Each row of a before or after table is a point. One or more steps were done to the points. Then noise was added and the rows were shuffled. The steps act on how far a point lies along the listed directions, d1 being the first. Name the steps. A step turns or swaps two directions, mirrors them in a line or flattens them onto one, adds a multiple of one to another, or multiplies one. Angles are multiples of 10 degrees, from the lower direction toward the higher: turns from -170 to 170, lines from 10 to 170 but not 90. Use the fewest steps. Two steps may share a direction if one is a turn and the other turns, adds or multiplies; they go together, in the order done. Otherwise the lowest direction goes first.

Directions:
(1): -26; -35
(2): 35; -26
Before:
12; -21
37; -10
28; 16
-8; -23
-5; 55
19; 15
-7; -59
-67; -14
After:
25; -11
-53; -25
7; -39
-23; -5
28; -15
-11; -21
-43; 49
44; 32
Steps: turn d1 and d2 by -60 degrees

Directions:
(1): -12; -66; -23; -18; 16; 15
(2): -19; -5; 46; 31; 33; 34
(3): 10; -12; -31; 66; -4; -11
(4): 69; -7; 7; -3; 1; 30
(5): -12; 34; -45; -4; 21; 44
(6): -16; -7; 6; 6; -63; 38
Before:
1; 23; 26; 32; -14; 24
1; -40; -68; -13; 23; -34
71; -71; 16; 13; 19; -62
24; 14; 2; -54; -37; 16
65; -5; -1; -8; -35; -18
-28; 3; 0; 16; -13; -11
-15; 0; 43; -48; 39; 4
-6; 33; -14; -19; 12; -50
10; -30; 4; -38; -30; -2
After, 9 rows:
-21; -94; 3; 28; 60; -11
-41; -10; -11; -25; 15; 21
-61; -29; 28; 25; 7; 12
-51; 19; 27; -24; -9; 24
24; -1; 18; 19; -35; 27
-27; 6; -42; 8; 52; -49
9; -3; -24; -1; -25; -7
25; -7; 29; -64; 21; -2
-13; -6; 13; -15; -17; -57
Steps: turn d1 and d5 by 70 degrees; turn d5 and d6 by -40 degrees; swap d2 and d4

Directions:
(1): -25; -54; -2; 68; -12; -4; 25; -3; -6; -35; 16
(2): -33; 1; 21; 36; 5; 17; -23; 55; 18; 60; -3
Before, 13 rows:
-52; -32; 20; 80; -6; 14; -21; 56; 20; 46; -8
5; 21; 14; -9; 14; 8; -20; 20; 15; 43; -5
-17; -25; 20; 60; -19; -13; 25; -6; -14; -45; 32
43; -10; -3; -24; -27; 3; 18; -50; -12; -67; 9
-16; 10; 1; 1; -3; 9; -2; 47; 2; 27; 3
55; 64; -24; -97; -1; 5; -9; -46; 10; -1; -14
-25; -1; 3; -19; 4; -32; -5; -2; -3; 5; 1
53; 15; -16; -78; 0; -4; -2; -33; -14; -39; -2
47; 52; -5; -43; -6; -8; -18; -19; -28; -30; 4
27; -9; 4; -4; -14; -6; 21; -38; -12; -70; 13
3; -19; -4; 26; -1; -5; 7; -5; 2; -39; -2
-15; 68; 32; -40; 18; 30; -56; 64; 27; 106; -37
-30; 6; 14; 40; 5; 22; -12; 61; 31; 37; -16
After, 13 rows:
-56; -27; 20; 91; -14; 31; -8; 60; 47; 51; 16
-21; 8; 21; 56; -13; 13; -31; 52; -9; 28; 15
15; 29; -1; -23; 5; 4; -18; 6; 12; 8; -14
32; 67; 15; -60; -1; -12; -10; -18; -7; -3; 7
2; -15; -15; 2; -18; 1; 25; 8; -18; -35; 8
-31; -9; 8; -11; 3; -31; -2; 3; 4; -1; 3
19; -9; -22; 2; -9; -9; 33; -35; 6; -80; 3
36; -10; -33; -39; -8; -18; 16; -67; -24; -82; -9
-29; -17; 29; 24; 4; 26; -33; 70; 16; 57; 2
-35; -87; -10; 98; -25; -9; 47; -25; -17; -95; 15
-1; -34; 0; 42; -1; -3; 18; -15; 0; -27; 15
10; 22; 31; -14; -5; 33; -38; 46; 22; 55; -5
8; 44; 30; -23; 2; 19; -34; 41; 10; 40; -4
Steps: turn d1 and d2 by -150 degrees

Directions:
(1): -36; 35; -36; 8; -11; -22; -48; 10; 29; -5; -69; 6; -2; -59; 2; 9; -4; 35
(2): 39; -3; 25; -27; 4; -30; -57; 13; 21; 10; 31; -64; 15; -23; -2; 56; -6; -23
(3): 4; 46; 13; 71; 17; -48; -10; -21; -33; -29; -3; -23; -5; 45; 2; 10; -46; 12
(4): 16; -40; -37; -16; -24; -60; -23; -8; -40; 42; 31; 18; -23; 4; -20; -17; -4; 57
Before:
28; -16; -16; -38; -14; 2; -25; 10; -8; 13; 44; -13; -9; -28; -10; -8; 1; 7
23; -31; -9; -33; -15; -46; -62; 18; -4; 42; 4; -16; -16; -26; 3; 53; -5; 8
22; -24; -13; -2; -23; -35; -81; 10; 30; 10; 1; -38; 1; -62; -8; 42; 7; 28
7; -16; 20; -27; 6; 15; -11; 7; 14; 7; 16; -17; 14; -10; 12; 22; 8; 8
-19; -5; -48; -26; -19; 10; 16; 7; 0; 24; -13; 37; -10; -24; -1; -44; 17; 36
12; -3; 35; 46; 13; 46; 97; -20; -45; -4; 39; 29; 1; 92; -1; -56; 2; -20
38; 30; 19; 15; -3; -66; -81; 17; 23; -10; 12; -75; 12; -43; 1; 52; -33; 15
-24; 27; -13; 47; 15; -7; 2; -38; -21; -27; -6; 6; -20; 23; 1; -13; -27; 22
-3; 11; 21; -25; -16; 37; -34; 15; 28; -12; -25; -25; 23; -32; 5; 7; 19; -1
-3; 4; -44; -4; -15; -55; -68; -7; -30; 15; -18; -22; -10; -22; -11; 22; -18; 25
18; -40; -13; -67; -21; 28; -3; 33; 48; 32; -19; 20; 12; -79; -21; 1; 46; 10
0; -5; 4; 18; -12; -14; -45; 4; -15; 6; 3; -19; -8; -7; 3; 9; -7; 8
After, 12 rows:
54; 26; 23; 32; 10; -77; -53; 3; -3; -4; 6; -55; 11; -13; -21; 50; -35; 21
-4; 17; 24; 24; 17; -1; -1; -8; -7; -16; 3; -14; 8; 21; 15; 16; -17; 17
-10; -33; -85; -2; -34; -72; -38; -22; -79; 43; -6; 37; -37; 4; -25; -32; -12; 78
29; -3; -31; 9; -16; -55; -33; -11; -54; 10; 50; -6; -28; 9; -18; -21; -33; 49
-13; -17; -17; 22; -20; -11; -19; -4; -37; 14; -3; 17; -21; 6; -3; -24; -1; 33
-13; 62; 49; 36; 10; 40; -17; 0; 21; -55; -43; -41; 28; 5; 17; 14; -10; -20
28; -35; 43; -51; 0; 82; 48; 20; 32; 25; 41; -7; 25; 2; 2; -9; 47; -59
8; -23; -46; 34; -21; -102; -34; -17; -78; 41; 2; 34; -49; 37; -7; -1; -41; 76
-27; 36; -28; 79; -8; -21; 30; -15; -34; -31; -35; 44; -21; 21; 3; -59; -31; 65
-25; -27; -26; -36; -6; 45; 9; -14; 14; 8; 2; 28; -13; -27; -2; -23; 26; 7
-2; -7; -40; 75; -23; -70; -37; -24; -42; -3; -5; 14; -29; 10; -13; -17; -27; 82
33; -20; -35; -47; -24; -60; -53; 12; -7; 49; 40; -26; -6; -31; -15; 9; -3; 40
Steps: multiply d1 by 0.7; turn d2 and d3 by 120 degrees; multiply d4 by 2.5

Directions:
(1): -5; 2; 70; 43; -21; -20; -1; 40; -29; 7; -6; 4; 8; -22; -22; 40; 44; -34; 62; -2; -12; -57; -4; 9; 34; -8; 32; 23; 43; -37; -9; 38
(2): 5; -48; -45; 21; -3; 3; 12; 61; 25; -24; 58; 6; -22; -19; -41; -30; -22; 14; 25; 43; 1; -34; 22; -24; 48; -34; -21; 30; 11; 53; 29; -16
(3): 27; 3; -5; 36; -50; -12; 92; -12; 33; -19; -7; -3; 28; 58; -23; -8; -42; -37; -13; -24; 20; 16; -17; 33; -24; -41; 9; 43; 24; -20; 8; -7
(4): 20; -34; 22; -72; 2; 11; 16; -44; 24; 13; 6; 7; -38; -12; -6; 8; -15; -73; 40; 25; 6; 48; 27; -8; 29; -8; 62; -1; -26; 9; 30; 37
Before:
29; -20; 58; -60; -2; 3; -10; -43; 12; 23; -26; 19; -37; -4; -3; 19; 6; -76; 51; 20; 1; 36; 25; 3; 40; -11; 67; -14; -24; -16; 15; 41
8; -37; 1; -16; -15; -8; 16; -2; 12; -9; 13; -14; -10; -2; -18; 5; -13; -30; 14; -4; 4; 20; 5; -26; 10; -21; 31; 21; -14; 1; 11; 28
0; 6; 58; 39; -28; -6; 0; 36; -36; 6; -19; -8; 16; 0; -37; 40; 41; -30; 57; -6; -28; -47; 17; 27; 7; -2; 25; 19; 38; -31; -17; 33
-2; 9; 19; 56; -21; -23; 45; 36; -3; -7; 21; 3; 6; 24; -18; 17; 4; -20; 27; -27; 6; -27; -16; 19; -4; -14; 0; 34; 56; -24; -10; 2
12; -38; 4; -35; 4; 26; -10; -13; 24; -4; 19; 1; -34; -18; -16; 7; -9; -16; 49; 19; 8; 13; 19; -16; 8; -12; 37; 12; -20; 22; 38; 12
-15; 11; -9; 28; -15; 3; -32; 6; -2; -4; 14; -12; -9; -8; 15; -16; -14; 50; -13; -2; -1; -12; 5; 11; -9; 10; -33; -7; 5; 18; -6; -28
-11; -4; -97; 46; 8; -5; -15; 81; 33; -38; 29; -13; -7; -3; -32; -37; -40; 94; -43; 12; 0; -43; -10; -25; 2; 7; -93; 8; 14; 41; 11; -85
-2; 5; 8; 51; -32; -18; 15; 27; -6; -5; -7; 1; 27; 23; -8; -8; 3; 16; -24; -34; 6; -13; -20; 25; -11; -26; -6; 13; 25; -52; -24; -13
After, 8 rows:
26; -18; -36; -70; 8; 36; 12; -79; 43; -2; -1; -6; -22; 25; 13; -14; -47; -6; -18; -9; 23; 79; 4; -1; -52; -6; 20; -8; -54; 22; 36; -15
-27; 2; 56; 52; -7; -23; -54; 67; -49; 15; -2; 6; 10; -39; -4; 20; 60; 14; 30; -14; -16; -64; -9; 6; 36; -1; 8; -1; 35; -59; -33; 16
3; -25; -27; -60; 12; 6; -10; -41; 11; 1; -3; -20; -11; 4; 12; -5; -17; -4; -26; -10; 6; 61; 6; -32; -23; 3; 19; -9; -52; 13; 1; 12
-8; 24; 36; 61; -41; -10; -6; 16; -6; -2; 3; -17; 10; 1; -2; 11; 0; 18; 9; -19; -2; -33; -5; 30; -2; -4; -9; 15; 37; -14; -9; -5
-7; -2; 58; 40; -24; -5; -14; 48; -41; 2; -9; -13; 7; -13; -40; 38; 50; -24; 73; 6; -30; -61; 22; 17; 21; 0; 21; 18; 36; -25; -18; 34
-16; 74; 63; 82; -37; -41; 2; 34; -28; 5; -78; -15; 56; 23; -6; 65; 38; 14; -6; -70; -8; -58; -59; 33; -38; 31; -13; 10; 69; -100; -44; -17
36; -42; -65; -115; 21; 29; 2; -66; 69; 1; 12; 18; -58; 23; 5; -51; -69; -27; -22; 40; 20; 103; 39; -20; 12; -16; 11; -27; -72; 58; 37; -21
-31; 22; 65; 32; 16; -17; -38; 39; -52; 18; 3; 4; -10; -25; 5; 53; 65; -9; 48; -21; -16; -54; -11; 6; 12; 28; 13; -6; 51; -45; -30; 26
Steps: add -1.5 times d4 to d1; turn d2 and d3 by 160 degrees
